Each row of a before or after table is a point. The points were changed in one or more steps. Then noise was added and the rows were shuffled. The steps act on columns, c1 being the first. Write out the steps. A step turns or swaps two columns, mirrors them in a line or flattens them onto one, adds a multiple of one to another, or multiplies or shifts one. Angles are multiples of 10 degrees, from the lower column toward the higher: turns from -170 to 170, lines from 10 to 170 but not 90. Use the fewest steps. Two steps may share a column if one is a turn and the other turns, adds or multiplies; they go together, in the order done. Otherwise the lowest column goes first.

Before:
-15; 18; 38
23; -28; -18
-14; -7; 17
38; -31; 2
-2; 23; 44
25; -30; -32
26; 13; 31
22; 21; 52
-15; -43; -6
40; 0; -12
After:
-33; -80; -21
27; 57; -37
-28; -70; 5
6; 51; -54
-8; 32; -41
12; -109; 14
30; 42; -27
22; -18; -9
-37; -75; 16
-39; 1; -11
Steps: turn c1 and c3 by -150 degrees; multiply c2 by 2.5

Before (12 x 8):
-64; -13; 6; 39; -55; -1; -27; 14
-1; -4; 44; 3; -47; 50; -27; -31
-8; -41; -25; -15; -47; 66; 48; 41
10; -14; -56; 41; 35; 33; 64; -17
-18; 4; -41; -15; -53; -16; 37; 11
-6; -26; 2; 28; 30; -13; 44; 43
-51; -1; 16; -12; 30; 72; -6; -50
-63; -35; -31; -32; -24; 12; -29; -35
25; 5; 19; 6; -26; -15; 18; -8
-44; 37; 38; -46; 35; 52; 69; 21
-18; 55; 7; -58; 3; 64; -10; -7
16; 43; -42; -10; 30; 39; -2; -49
After:
59; -19; -8; 44; -38; 36; 64; -13
40; 45; 4; -10; 16; 40; 23; -49
-8; 3; 27; 7; -30; -17; -15; -10
20; -38; -16; -13; -63; 66; -17; 39
31; 0; -30; -14; -57; -17; -27; 11
-29; -14; -59; 38; -9; 0; -59; 14
-49; 37; -32; -45; -42; 47; 68; 23
-2; -26; -5; 27; -21; -15; 47; 46
-34; -4; -40; -13; 19; 68; 21; -47
-39; -1; 13; 3; -1; 49; -50; -33
-10; 50; -15; -59; 12; 64; -4; -7
9; -36; -66; -32; 16; 10; -36; -38
Steps: turn c1 and c3 by 70 degrees; turn c5 and c7 by 60 degrees

Before (13 x 14):
-55; -11; -22; 5; -21; -5; 18; 51; -16; 60; -14; 36; -2; 18
21; -43; -50; 49; 6; 23; 27; 28; 9; -3; 53; 23; 34; -6
15; -12; 47; -1; 27; 12; 64; 59; 23; -24; -51; 21; 2; -4
23; 63; -12; 21; 40; 58; 23; 26; -49; -47; -44; 36; 18; 30
48; 63; -70; -2; 3; 8; -3; 12; 53; -20; 12; -59; 15; 31
-21; 3; -17; -4; 21; 14; -10; 12; 23; -51; -47; 16; 47; -13
-59; 37; -4; -25; -31; -23; -2; 30; -31; -62; 32; 17; 18; -24
36; -26; -8; -15; 31; 53; 33; 48; 4; -52; -2; -4; -31; -35
21; 12; 9; 70; 20; -45; -26; 64; -22; -34; -4; 22; -21; -36
-3; 59; -39; 30; 24; 26; 20; 6; 29; -36; -25; -74; -18; 13
-2; 46; 3; -9; 24; 35; 11; -8; 18; 8; 0; -18; 4; 8
-16; 60; 20; -8; 32; -7; 22; -20; -30; -41; -78; 23; -26; 45
-19; -14; -45; 22; -77; 43; -3; -23; 44; -22; -23; -30; 28; -50
After, 13 rows:
-54; -12; -21; -16; 111; 8; 20; 49; -17; 62; -12; 37; 0; -2
-13; 60; 36; -26; 29; -16; 22; -27; -33; -39; -81; 24; -28; -55
22; -39; -71; 33; -35; 23; 23; 32; 10; -4; 54; 24; 36; 5
-3; 62; -31; 13; -7; 22; 16; 10; 26; -39; -25; -71; -19; -24
-21; -13; -56; 2; 57; 41; -4; -25; 42; -29; -28; -30; 28; 90
-19; 2; -41; -22; 9; 3; -11; 11; 26; -50; -47; 19; 47; -2
24; 62; -19; 2; -51; 53; 24; 27; -48; -56; -50; 37; 13; -50
14; -15; 43; -23; -45; 8; 71; 57; 22; -28; -52; 25; 5; -16
20; 10; 15; 51; -67; -52; -25; 61; -23; -29; -6; 22; -24; 15
-58; 40; -10; -45; 99; -35; 3; 28; -29; -55; 35; 14; 21; 39
51; 65; -77; -25; -53; 9; 2; 8; 55; -21; 7; -60; 12; -27
0; 51; -4; -29; -15; 38; 9; -5; 14; 1; 1; -19; 6; -22
36; -28; 10; -35; -100; 45; 34; 51; 7; -59; -3; -2; -28; 9
Steps: turn c5 and c14 by -140 degrees; add -1.5 times c1 to c5; add -0.5 times c13 to c3; shift c4 by -20; turn c6 and c10 by -10 degrees
